Each row of a before or after table is a point. The points were changed in one or more steps. Then noise was added and the rows were shuffled. The steps act on how far a point lies along the listed directions, d1 being the first. What was done? A step turns or swaps two directions, mirrors them in a line or flattens them onto one, adds a multiple of one to another, or multiplies one. Angles are multiples of 10 degrees, from the lower direction toward the higher: turns from -170 to 170, lines from 10 to 170 but not 90. Use the fewest steps. Two steps may share a direction if one is a turn and the other turns, adds or multiplies; they go together, in the order done. Otherwise the lowest direction goes first.

Directions:
(1): [-44  23  51]
(2): [ 32 -43  47]
(3): [46 52 16]
Before (14 x 3)
[[ 21   7 -17]
 [  5  -1   1]
 [  4   8   5]
 [-25   7  18]
 [ 13 -28 -19]
 [ -1   9   2]
 [  8  -2 -32]
 [  5 -10  36]
 [ 17 -16  -3]
 [ -1  16  -4]
 [-20 -13 -20]
 [-11 -13 -23]
 [ -6  17  -2]
 [ -4  -5  20]]
After (14 x 3)
[[ -3   4 -16]
 [-14  24 -36]
 [-23  46 -10]
 [ 34 -21  22]
 [-17  15 -30]
 [-30  -4 -11]
 [  7 -34  39]
 [ 23  20 -17]
 [-11 -14  44]
 [  4  -7  -7]
 [-27  35  -4]
 [  2  -8   7]
 [ 60 -57  52]
 [-48  25 -17]]
Steps: turn d1 and d3 by 140 degrees; multiply d2 by 3

Directions:
(1): [  6  18   8   0  60  55 -21  -6]
(2): [ 16  32  43 -53 -14 -15 -28 -20]
(3): [-31 -11 -17 -28 -36  39 -34  37]
(4): [ 42 -28  44   6 -24  37  28  16]
Before (8 x 8)
[[ 15   9  19 -12 -17 -55  24  -6]
 [-17   4  -2   2   2   4  -2  12]
 [ 25   2  43  25  52  25  13 -13]
 [  4 -16   0   1  15  51  -9   5]
 [ 37  -7  32 -19  -7  -8   8  -1]
 [ -3  -2 -13  11  28  -2  10 -15]
 [ 24  -7   9  45  25   7  28  -1]
 [-31  -6 -13 -22 -20  49 -33  27]]
After (8 x 8)
[[ -5 -19 -17  14  21  49  -4   8]
 [ 42  -2  41 -30  -9 -10   3  -4]
 [ 25  25  57  -4  49  10  -7 -27]
 [ 28   8  27  18  19  -3  13 -12]
 [-48 -32 -54  23  -5  62 -11  43]
 [ -1   7  -3  -3  24  -8   1 -20]
 [ 30  19  47 -33 -28 -55  17 -12]
 [-21   0  -8  10   7   6   0  13]]
Steps: add -0.3 times d1 to d4; add -1 times d3 to d2

Directions:
(1): [ 40  37 -22  41   0  60 -35  -9 -16  -6  -2 -10]
(2): [ -5  39 -21 -40   9   7  25 -53   7 -24 -46  22]
Before (13 x 12)
[[ 16   1  -7  26  -2  21 -19   7 -11   6  11  -2]
 [ 16  11  -4  14   0  12 -17   0  -4   0  -3  -2]
 [ -5 -11  -1   2   2  -9   2   2   1   2  10  -3]
 [ -6  -8  10   2  -6  -2   2   8   1   5   0  -2]
 [ 16   4  -7  28   1  28 -19  10  -5   6  10  -9]
 [-18 -21  11 -22   3 -28  20  -7   9   0  -3  -2]
 [ -9  -6   7  -7   3  -9   5   6   3  -7   7   5]
 [  1   7  -7  -1   3   7  -3  -2  -2   2  -9   1]
 [ 10  11  -9   8   1  12  -5  -6  -4   0  -6   0]
 [  0  -6   4   2  -5  -1  -2   8   2   3   2  -1]
 [ -5  10  -8 -19  -1   4  12 -23   3  -4 -20   3]
 [  6   9  -3  13   2  11  -4  -9  -2  -3  -1  -6]
 [  4  -1   4   1   0   0   5   2   8  -4  -2   3]]
After (13 x 12)
[[-10  30 -19 -44   3   6  27 -53   7 -18 -47  16]
 [  0 -13   8   7  -7  -4  -5  17   1   7   9  -5]
 [-38 -34  20 -47   4 -56  39  -8  18  -1  -7   5]
 [ 33   1  -8  55  -6  41 -40  23 -19  11  26 -14]
 [  3  -2   4  -1  -1  -1   7   1   9  -5  -3   3]
 [ 19  24 -16  12   3  25  -9 -14  -7  -4 -12   0]
 [ 28  20 -10  28  -1  30 -29   0  -9   0   0  -6]
 [-16 -14  11 -14   4 -20  10  10   5  -3   8   6]
 [ -8 -18  16   6  -8  -9   0  18   1  10   8  -4]
 [ 14  18  -9  20   3  24 -10 -14  -5  -5  -3  -7]
 [  4  16 -12  -3   5  14  -3 -11  -2  -3 -15   3]
 [ 35   6  -9  61  -3  51 -42  25 -14  12  26 -21]
 [ -8 -22   5   4   0 -16   2  11   0   7  18  -6]]
Steps: multiply d1 by 2; multiply d2 by 2.5

Directions:
(1): [ 16   8  53 -24  26  23 -24 -26  10   5 -56 -32 -34 -34  38   1  10  16]
(2): [-18  -7 -45   0 -20 -11 -40 -15  25  60 -57  20 -12  26 -15  20 -16  13]
(3): [-60  -4  40  11  52 -31 -27  11 -51  10 -16   4  28   7 -19 -11 -19  -2]
Before (12 x 18)
[[  1  -5 -22   4 -16  -9  16   7  -2 -11  29  14   9  15 -12   3  -2  -6]
 [-23   0   7  12  16  -9 -19   1  -9  12 -16   3   9  11  -4  -2 -11   3]
 [ -6   0   9   4   2  -1  -2  -2  -5  -8 -10  -2   1  -5   6  -6  -6  -2]
 [ -6   2 -12   2  -1  -1  -7  -8   1  11 -13   5  -3   6  -5   7  -5   1]
 [  5  -5 -10  -3  -9  -6  -6  -6  17  20 -21   2  -5   5  -4   9  -2   6]
 [-25  -2 -14  -1   5 -10 -18  -6  -7  26 -25   9   2   9 -12   6  -4   1]
 [  0   1  24  -7  14   1  -9  -6  -8  -2 -15 -16  -8 -10  11  -3   6   9]
 [  4  -2  -1  -9  -2  11  -2   0  -1  13  -3  -5  -5  -5   4   0   2   1]
 [  1   7  -7   2  -4  11   9   2   1   2   6  -3  -2   4   0  -3   0  -2]
 [ 10   2  -3  -1  -7  -1   8  -7   6  -1   2  -3 -10   0   0   3   9   2]
 [-22   2  41   2  28  -7 -21  -3 -22   6 -22  -8   2 -14   3  -8 -12   2]
 [  9  14  10  -3   0   7  11  -3   5 -10  10   0  -6  -4  17  -3   7  -1]]
After (12 x 18)
[[-12  -9 -40  15 -21 -21  23  19 -11 -12  50  28  26  30 -29   1  -8 -13]
 [ 10   2  -1  -1  -6  -1   7  -7   5  -1   1  -4 -10  -1   0   3   9   3]
 [ 10  -1   1 -12  -3  16  -2  -3   3  13  -7  -8 -10  -9   9   1   4   3]
 [ 33  -3 -25 -10 -31   9   5 -12  41  15 -17  -1 -20   0   7  14   7   8]
 [ -2   7  -8   4  -3   8   9   4  -2   2   9  -1   1   6  -3  -4  -1  -3]
 [-20   4  60  -5  39  -2 -30 -11 -21   8 -40 -18  -8 -25  14  -8 -10   7]
 [  9   0 -38  -7 -25   7  -2 -12  22  20 -15   7 -13   6  -2  13   6   2]
 [ -7   1  -2   9   3   0 -12  -2   5   9 -13   1   1   9   1   1  -6   4]
 [ -6  14  26  -2  17   0   1  -2  -9  -6   1  -2  -1  -5  15  -6   3   0]
 [ 13   3 -25  -2 -18   9   2 -11  17   8  -8   4 -12   4   1  11   1   2]
 [ -2   3  45 -14  28   5 -20 -13 -11   1 -35 -26 -16 -21  21  -4   8  14]
 [ -9   0  16   3   7  -1  -5  -4  -7  -7 -15  -4   0  -7   8  -6  -6  -1]]
Steps: multiply d1 by 2; add -1.5 times d2 to d3

Directions:
(1): [ -4 -15  20   0  -4 -22 -13  -1  -9  21   1 -15  35  21 -60 -42   6  43
  36  17   9   0  21   7 -16  47 -35 -17 -38   9  -7  -9]
(2): [ -2   4 -54  22  -6  -3 -26 -18  22   1   6 -32   6  34  18 -20  26   7
   7 -15  17   2  12  13 -32 -40  12 -38   5  52  46   5]
Before (14 x 32)
[[ -4  -9   0   9  -6 -13 -18  -9  -4  13   6 -20  24  18 -27 -24  16  28
   26   3  12   8  15   8 -12  20 -16 -12 -18  17   5   4]
 [ -4  -3  -3  -1   0  -2  -7  -3  -1   0   4 -14  12   7  -3  -5   5   9
   10  -6  16   4   5   1  -3   5  -1 -11  -7  21   8   0]
 [ -3  -5  -1   3  -1  -7  -8   3  -7   8   8  -1   7   9  -9  -7   9  15
    0   7   6   4  11   1  -6  -3  -2 -14  -7   8  10   1]
 [ -4   0  -6   2   1  -1  -9  -6   6  -4   5  -2   0   7  11   8  11   4
    1  -2  -2  -1   1   3  -3 -14   8  -4   4  11  13  -5]
 [ -3  -1   2  -1  -7  -6  -3  -9   8  14   2 -11   4   9 -11 -10   8  11
    5   0   5  -3  11  11 -21  -1  -8 -21  -5  14  11  13]
 [ -4   4 -12   3  -7  -2  -5   3   8  14   4  -9   9  16  -9 -13   9  13
   12  -6   3   9   4   6 -11  -9   2 -15  -2  17   6   2]
 [ -5  -7  -7   2   0 -13 -14  -3 -12   9   0 -13  21  12 -28 -20   8  26
   27   7   6   6  10  -2  -7  20 -16 -17 -21  15   7   3]
 [ -4  -7  17  -2   4 -10   4   5  -2   4   1  -4  13  -2 -23  -3  -2  13
    4   7  -2  -9   4  -2  11  16 -18   6  -5  -7 -11  -1]
 [ -7  -7  21  -5  -1 -16  -2  -2   1   9   1 -12  13  10 -32 -21  -2  23
   17  13   6   2   8  -4  -2  34 -26  -3 -26 -12 -17  -8]
 [ -9  -5   5  -1  -1   0  -3  -3  -4   2   5  -4  10   4 -10 -12   3   9
   14   6   1   2   6  -1  -4   5  -5  -6  -7   6   7 -12]
 [ 11  15  -2  -6   0  21  27   3   0 -20  -2  19 -20 -25  52  36 -13 -36
  -34  -9 -18  -5 -23 -13  33 -32  28  23  26 -36  -8   5]
 [ -8  -5  12   1  -1 -10  -2  -3   1  14  -2   1  18   1 -29 -17   6  25
   21  11   3  -6  11  10  -6  10 -11  -1 -13  -5  -2  -5]
 [ -4  -6  23  -1  -5 -14   2  13 -11   9  -4   3  16   1 -41 -18  -4  19
   20   9   0  -1  12  -1  -1  40 -17  -1 -28  -4 -18 -10]
 [ -6 -11  26 -12  -1   2  12   5  -7  11  -9  14   3  -5 -11   4  -9   0
    1  11  -1   6   1  -5  15  17 -16  11  -8 -26 -20  -6]]
After (14 x 32)
[[ -5  -1   0  -1  -5  -4  -4 -11   9  14   3 -12   4  10 -10  -9   9  11
    4   0   7  -2  10  11 -22   0  -6 -22  -4  14  12  15]
 [  9   3  42 -17   2   9  32  12 -19  -7  -3  27   2 -32   1  19 -24 -12
  -15  11 -21  -5 -15 -15  40  22  -2  34  -3 -60 -39  -4]
 [ -8   0  -9   3  -2   5  -4  -4   2  -4   6  -8   5   6   3  -7   7   2
    7   0   1  -1   4   0  -7 -11   4  -8   1  11  16  -9]
 [ -3  11 -33  10  -3   1  -8 -15  24 -10   4 -21  -9  15  29   0  10  -8
   -9 -11   9   4   0  -1 -10 -33  10 -14  10  20  20   4]
 [ -4  -1  -9  -2  -2  15   5  -5  10   1  -8   7 -15   0  32  17   0 -21
  -16  -5   1   6  -5  -2   9 -27   8   3  16  -7   6   1]
 [ -7   4 -36  10  -1  -5 -18 -11   0  -1   2 -19   9  16   5  -7  15  10
   11  -7   8   5   4   0 -13 -15   3 -22  -1  32  29  10]
 [ -5  -6  13  -1   2  -5  -7  -1  -4   2   3   2   8   5 -13   2   7  15
    8   7  -2   0   4   2   0  10  -6   2  -8   0  -1  -8]
 [ -2  -1 -28  18  -8  -5 -23 -15  10   3   8 -26  13  20   5 -12  23  12
   14 -10  14   8  12   9 -17 -16   3 -18  -1  31  26   9]
 [ -3  -4  -6   6  -1  -8  -7   0  -4   6   6  -4   4  10  -4  -5  10  12
   -2   4   4   4  11   1  -8 -10   2 -13  -3  11  13   4]
 [ -2   8 -37  14  -6   5  -7  -1  13  -8  -1 -11  -9   9  27   5   9 -16
   -6 -18   5   0   2   3 -11 -37  23 -15  11  28  24   2]
 [ -5  -3  -2   0  -2  -1  -7  -3   1   0   6 -14  11   8  -3  -4   6   9
    9  -5  16   6   5   1  -3   5  -3 -10  -7  21   9  -1]
 [ -6   7 -24  11  -2   0  -7 -10  13   1  -1  -3   3   5  10  -4  16   6
    5  -4   5  -6   5  14 -11 -31  15  -7  12  14  23   2]
 [ -6   3  -6   2  -7  -4  -3   4   7  17   5  -8  10  16 -16 -15   7  16
   15  -4   2  10   4   7 -12  -3  -2 -14  -3  13   3   3]
 [ -3   0 -17   7   5   0  -1  -2  13  -6   3  -9  -4   1  16  10   6  -6
  -11  -9   0  -8   1   2   3 -26   5  -2  17  11  11   6]]
Steps: mirror d1 and d2 in the line at 50 degrees

Directions:
(1): [-13  -3 -54 -60   1 -13  16   8   1 -20  17   2 -19  -5  17  -9  26  16
 -13  30 -40 -27 -17   4  33   1  -8  30 -53  27   4  14  38  34  36   0
 -42  19  22  16   1  22  13 -27  16  22 -14  -2 -19  34  41   6 -48  29
 -44 -24  11   9  40  -8 -15  23  -1  13]
(2): [-11  12  27  37   0   7 -39  18  14  10  51   6 -40 -14  -5  -9 -18  10
  12 -29  15  37 -45 -46  15  35  58  39   1  15 -18  -1  11 -12   2  25
  13  19  26  13   8  15  -3  48 -32 -14  32  -8 -28 -11   9   1 -16  13
 -19 -54  44 -18 -15 -11 -17  32   8  34]
Before (9 x 64)
[[  1  -1   2  -9   2  -6  16  -9 -10  -7 -25   7   7   0  -3   5  -4   4
   15   4   1  -6   4  22 -18 -10 -23 -22  11  -8   5 -10 -14  -4  -5  -6
    9  -4 -16  -4  -4  -2  10 -12   4   3 -16  -4   9   1  -9  -3  12  -9
   14  12 -13   4 -11  -1   9 -14   1 -16]
 [-17  12  -8   8  -2  16 -32  21  14  -2  50   7 -27 -25   3 -10 -11  13
    7 -14  -5  27 -52 -23  19  18  57  37 -21  12  -4  11  11  -1  13  23
    3  14  25  19  13  24   6  33 -25 -10  19  -6 -42  15  25  10 -36   2
  -28 -59  36 -15 -10  -4 -17  38  16  32]
 [  2  -2 -33 -45  -2   1   8 -11  -4 -10  -3   7   8  -7   5   4  22   3
   -8  13 -11 -12  -7  -6  -4  -4 -14  20 -24   7   8  -1  10  18  17  -6
  -12  -4  -4   6  -4  13   3 -27   5  -1 -16   3   0   9  15  -3 -19   6
   -9   2  -8  10  11  -4  -9   5   1 -10]
 [  5   5  18  11  -8  -1  -1   3  -4  11  13  -1  -3  -3  -3   3 -11 -12
    2 -28  18  16 -11  -7  -8   5  11   5   7   8  -6   4 -14 -11  -9  17
   19  -3   0   4  11   2 -10   6 -20 -15  10 -16 -15  -6  -7   4  -4  -6
   -2   1  -3  -1  -5   7   2  -8   3   3]
 [-12   5  10   7  -6 -10 -26   7  14   2  20   8 -27 -14  -2 -15  -3   4
    4  -6  -4  19 -28 -14  14  28  36  24  -6   6  -2   1   8   1   1   1
   -1  11  16   0  10  12   3  26  -6  -2  16 -11 -13 -10   5   7 -17  11
  -15 -37  31 -16  -6 -10 -15  14   1  20]
 [ -3  -6 -19 -37  -6  -7  36 -22 -10  -5 -41  -8  31  11   3  10  25 -10
  -10  24  -9 -32  34  31 -10 -25 -60 -12 -12  -9   4   6  -6  14  11 -22
   -9 -12 -15  -6  -5 -13  -5 -32  27  12 -24  -1   8  23  -4   4   9  -5
    5  35 -24   4  18   6  -1 -23   5 -27]
 [-18   8 -53 -58   4 -10  11  16  -6 -23  38  17 -31   8  23  -5  17  15
   -9  11 -34 -18 -42 -16  52  18   1  42 -57  28   1   7  59  36  44   9
  -37  24  30  27   0  28  21 -19   4  25  -8  -9 -37  44  51   7 -54  33
  -56 -39  24  -7  29  -6 -25  39   3  17]
 [ -1   3  15  25  -2   5  -9  -8   0   7   3  -5   0  20  -3   6 -17   4
   -2  -2  12  14   8  -2 -12   0   7  -6   1   0   2  -9  -7 -13 -10   1
   17  14 -16  -7   7   4   3   5  -6 -10  17   5   2  -7 -11  -4  16   6
   -1   0   1  -2 -10  -1  -2 -13   3   2]
 [ -7  -9  -1   1   5   8  13   5   4  -2  -5  10  12  11 -10  11  -2  -6
    3  -4   3  -1   7  10  -8  -1  -6  -7   9 -11   5   9  -4  -3  -2  -2
    4  -8  -4  -7   2  -7   2  -5   0  -7  -2  -2  -3   9 -13  -6   3 -12
   16  11  -6   2  -9   5  10 -15  -3   2]]
After (9 x 64)
[[  2   3  -9 -16  -1   5  -8 -10  -1  -2   5   7   6 -10  -2   6  13   1
   -1  -4   4   9 -13 -19 -11   5   4  21  -8   4   2  -5   0   3   8   2
    4  -5  -3   5  -4  10  -1  -8  -6 -10  -3   2  -1  -2   4  -5  -9   1
   -1  -4  -2   4  -5  -2  -8   4   4  -7]
 [  2  -1   6  -3   2  -5  15 -11  -9  -1 -24   6   7   0  -5   5  -6   4
   17  -3   4   0   3  20 -19  -6 -20 -22  13 -11   1 -11 -16  -8  -8  -1
   12  -3 -15  -3  -3  -3  10  -7   3   2 -15  -4   9   1 -11  -2  16 -11
   18  10 -12   3 -14  -3  10 -13   0 -16]
 [ -7 -10  -3   1   4   7  15   5   5  -3  -5  10  11  11 -11  10  -3  -7
   -1  -5  -1  -1   8  10  -6  -1  -6  -8   9 -11   5   9  -3  -3  -1  -1
    2  -6  -6  -6   2  -7   1  -5  -2  -4  -2  -4  -5   9 -13  -5   4 -12
   17   9  -8   1  -6   7   9 -15  -5   3]
 [  0  -2  16   1  -9   2  15 -20  -2   8 -27  -8  28   9  -5  12   8 -14
    0   1  14  -5  26  12 -18 -12 -35 -11  13 -15  -4  -3 -15  -5  -3 -12
   14 -11 -14  -8  -4 -17 -15  -3   8  -2  -6  -4   6   5 -18   3  26 -12
   18  24 -15  -7  -5   5   0 -21   8 -20]
 [ -2   2  -1   9  -2   0   0  -9  -3   3  -3  -7   3  21   0   7 -10   7
   -5   6   1   4  13   8  -9  -4   0  -6  -9   3   6  -6  -1  -8  -5  -1
    8  17 -16  -7   7   7   7  -8   1  -3   9   5   5   1  -5  -3   9   8
   -5   4  -1   1  -1   0  -2 -14   1  -2]
 [  7   2   1  -7  -9  -4   9   0  -5   5   7  -2   0   0   1   1   0  -9
    0 -16   7   1  -6   2  -4  -2   0   5  -5  11  -1   5  -7  -1   1  12
    7  -3   1   5  10   4  -6 -10  -9  -9   0 -15 -13   3   0   4 -12  -2
   -9   6  -7   4   7   5   1  -9   3  -2]
 [-13   2  -3  -9  -5 -15 -17   5  12  -1  16   8 -27 -15   3 -15   3   5
   -1   3 -14  10 -25  -6  18  26  28  23 -17  10   2   3  15  10   6  -3
  -13  11  15   0   7  12   7  12   3   3   9 -10 -13  -2  11   8 -24  13
  -19 -33  27 -11   3 -10 -13  12   1  14]
 [-16  10 -24 -13  -4  12 -22  18  11 -11  45   8 -24 -24   9  -9   1  13
    0  -3 -16  12 -48 -14  22  12  42  36 -32  15   1  12  19  11  21  19
   -6  15  28  17  11  27  11  20 -13  -5  11  -3 -40  25  33  13 -42   6
  -32 -57  31 -10   1  -3 -16  37  14  28]
 [-17  15 -15 -14   5   0 -12  19   0 -10  52  19 -38   6  13  -5  -6  10
    0 -15 -11   8 -54 -37  43  35  26  43 -28  23  -9  -1  46  15  25  19
  -13  22  32  26   3  26  12  17 -16   9   9  -9 -39  24  33   3 -38  26
  -41 -49  37 -17   3  -4 -24  43   7  25]]
Steps: flatten d1 and d2 onto the line at 50 degrees

Directions:
(1): [ 23 -43  16   3 -36 -20  17 -13  32  15 -34   1 -15  17   1  15   6 -30
  -6 -15  26 -51   6  17   2  -5 -15  34   4  39 -18   5 -27 -22  16 -14
 -14  41  10 -23  -3  -1  -4 -28   7   4  12  14  -6  -5  -1   9  10  47
  13 -10 -13  30 -22   8 -24  27  40  -2]
(2): [ 17 -28  18   1  37  10   6 -35  18   9 -11 -14  -7  35 -26   8   5  19
  -1 -24  19  17  -3 -26  45   7  40 -14 -16 -26  -3   1  -5   2 -26 -14
  31  41 -37 -24 -32  17   4 -14  -4  24  -7  14 -17 -10  37  23   4 -14
  12  19   0 -18  43  23  23  10   8 -20]
(3): [-35   8 -38 -35   2  26  29 -40 -11  31 -56   6  34 -15  12   5   0 -12
  11   0   6 -13 -17 -15 -28 -40  10 -23 -27 -28  -5  18 -13  -9  -1   2
   9   1 -10   8  27  -9  42   8   1   4  16  -1 -40 -22 -20 -13  -1 -19
   0   5  20 -16 -17  15  -7  29  32  15]
(4): [ 38   0 -10 -47  -1  26  -5 -11   7  -4  12  -4  19   3 -13  12  19  -6
  11  32   7 -20 -14 -35 -14  18   3 -19  21  -2 -10 -12 -10 -59   0  -1
  15 -37   3  27   7 -15 -29 -34 -13  24  38  19   5 -13  12 -17  20  27
   3  26 -14 -13  -2  20 -16 -57 -11 -26]
(5): [ -7   6  -8 -39   6   5 -12  39  48 -15  -2   1  33 -16 -15  11 -16   0
 -24  32  -8  14  27 -14  16  -1 -11   8 -26 -26   6  45  28 -13   6  -2
 -11   3 -37   1 -22  -4  -2  -6   8 -11 -26 -30  19  -9   1  24  60   5
 -24  -4   7  45 -10  29 -25  22   3 -11]
Before (8 x 64)
[[  6 -18  13 -18  -8 -22   4  30  41 -14  -3  -3   7  11 -11  16  -7   5
  -18   8   3  -7  17  11   8   3 -10  27 -11   3  -4  27   9 -14  10  -3
  -20   7 -17 -16 -26   5   1  -8  11  -2 -17 -16  14   2  -2  17  31  14
  -12 -13  -4  44  -7  21 -22  21  22  -6]
 [ 13  -1   1 -14 -14   3   3  -9   5   2   1   0   0   5  -2  -1   7  -5
    0   8   1 -16  -5  -5 -14  -1   1   0  21  10  -5 -13 -13 -27   1  -5
    3   3   5   5   7 -11  -2 -14  -1   8  13   8   4   9  -5  -5  -1  14
    2   7  -3  -1 -10   8  -4 -28  -4 -11]
 [ -5   3  -5 -13   3   2  14  -4  17   8 -22   6   9   8  -4  -2  -4  -5
   -1 -14  12   1   2  -5   0  -5   6   8  -9  -6  -1  12   5   7  -9  -6
   13  17 -12 -12   1  11  12   1  -2   2   9  -9  -7 -11  13  10   2  -4
    2   9   2   0  12  13  -1  16   8  -4]
 [  8  -9  -1   8  -8  -7   3 -28 -23   5  -1  -7 -14   5  12  -8  20  -6
   12 -13   8 -19  -6  -2 -18   5   1  -2  18  29 -13 -25 -14  -6   5 -10
   -2  -6  25   2  21  -3 -13 -13  -9  -1  21  18 -13  -8 -10 -15 -36   6
    8   8  -9 -15  -3 -10  10 -24   0  -5]
 [-11  25  -8  11   7 -10 -23  55   3 -23  39   9   5 -18  15  -9  -5   9
  -11  16 -27  24  18  13  -6   2 -15   2   1   6   6  -2  20  23   7  16
  -24 -23   4   5  -6   8  -3  21   7 -16 -19 -21  24  10  -5  -5  15  -4
  -18  -7  -2  12  -8 -14 -12  -8 -27   9]
 [  4  -6  14  13  24  -9  -7  13  13 -15   7  -2   2  15 -20  -4  -1   7
   -3  -1   8  26  19  -5  23  19   9   7  -5  -1   6   6  21  -1  -2  -3
    5   4 -12  -4 -19   0  -9  -2   5  -1 -14  -7  17  -1  23   5  10  -9
  -13   7   0  14  16   0   6   2 -19 -13]
 [-15  34 -20 -12   6   9 -24   1 -32  -7  18   2  11 -18  14  -7   3  13
    8  15 -30  14 -12  -2 -27  -3  -9 -24   3 -20  11  -8   6  -3   4  13
    3 -39  13  32  25 -13   2   9 -14  -3  12  -6   9  -2 -15 -18 -27 -12
   -7   5   2 -16   0  -3   9 -20 -17  -1]
 [ 30 -33  12 -12   2   2   9   3  57   1  -3 -17  -2  18 -24  12  -2 -13
   -6   0  15  -8  20 -14  29   7   4  13 -12  -4  -4   4 -12 -25   2  -2
    1  34 -29 -23 -28  13 -14 -21   7  17  -3   5  -2 -11  23  26  33  28
    2   7 -12  26   4  16  -9   7  13 -15]]
After (8 x 64)
[[ -6 -19   0 -31 -11 -13  18  10  38   1 -30   0  18   7  -6  19  -5  -4
  -13   6   9 -18  10   7  -4 -14  -7  21 -21  -3  -8  34   0 -20  11  -4
  -18  12 -19 -15 -14   1  17  -7  12   0  -9 -14  -3  -7 -11  12  31  11
  -11 -12   3  40 -16  27 -27  36  40   0]
 [ -6  -2   4  -1  27  -2  -4  11  17 -12  -4   0  15   8 -20  -1  -4   6
   -4   5   7  27  19 -11  19  10  10   2 -15 -12   6  16  24  -3  -2  -3
    5   3 -20  -1 -16  -2   0   0   6  -2 -15 -13  11  -6  19   5  19 -14
  -17   8   6  15  11   8   2  11 -13 -11]
 [-24  32 -20  -4  13  -1 -19  52   4 -20  27  10  20 -26  16  -7  -8   9
  -12  23 -30  28  17   5 -11  -7 -12  -6 -10  -9   7   9  25  21   6  18
  -22 -26  -5  10  -2   5   8  24   8 -17 -20 -28  18   4 -10  -6  23 -13
  -23  -6   6  12 -11  -6 -15   0 -23  12]
 [ 16  -3   3 -13 -16   1   2  -6   9   0   2   0  -1   7  -3   0   7  -6
   -2   9   1 -17  -3  -3 -11   1  -1   3  23  12  -5 -13 -12 -28   3  -6
    2   5   5   4   4 -10  -5 -15   0   8  12   7   7  10  -4  -3   1  18
    2   6  -4   4 -10   9  -5 -28  -4 -13]
 [ 21 -13  12  15  -9 -16  -7 -10 -13  -7  16  -9 -22   9   6  -7  18  -3
    5 -10   6 -15   4   2  -6  18  -4   7  24  37 -13 -26  -7  -6   7 -12
   -6  -4  24  -1  10  -1 -28 -17  -9  -3  12  15   3  -2  -3  -7 -28  15
    6   5 -16  -3   0 -12   8 -30  -9 -11]
 [ 23 -36   3 -23  -3   7  19  -9  59  12 -24 -15   6  15 -21  15  -3 -21
   -5  -1  20 -19  16 -17  21  -6   5  11 -20  -7  -7  11 -18 -31   4  -4
    1  40 -31 -24 -22  10  -3 -23   8  18   3   6 -14 -19  17  24  36  30
    3   6  -7  26  -4  22 -15  20  28 -11]
 [-14  39 -18  -6  11   9 -30   6 -37 -13  31   1   7 -18  13 -11   3  19
    8  16 -34  24 -12  -3 -24   3  -7 -27   7 -21  14 -13  10   2   1  15
    4 -46  14  34  23 -12  -3  13 -16  -4   9  -7  14   2 -12 -19 -32 -17
   -9   6   1 -21   6  -7  15 -28 -28  -2]
 [ -4   2  -4  -8   1   1  17 -11  11  11 -24   6   5  11  -2  -3  -2  -6
    3 -19  14  -3  -3  -3  -3  -7   7   6  -6  -2  -2   6   0   9 -10  -7
   14  18  -7 -13   4  11  13   1  -3   4  13  -5 -11 -10  13   8  -6  -4
    6  10   1  -6  13   9   2  14  10  -2]]
Steps: multiply d1 by 1.3; turn d3 and d5 by -40 degrees
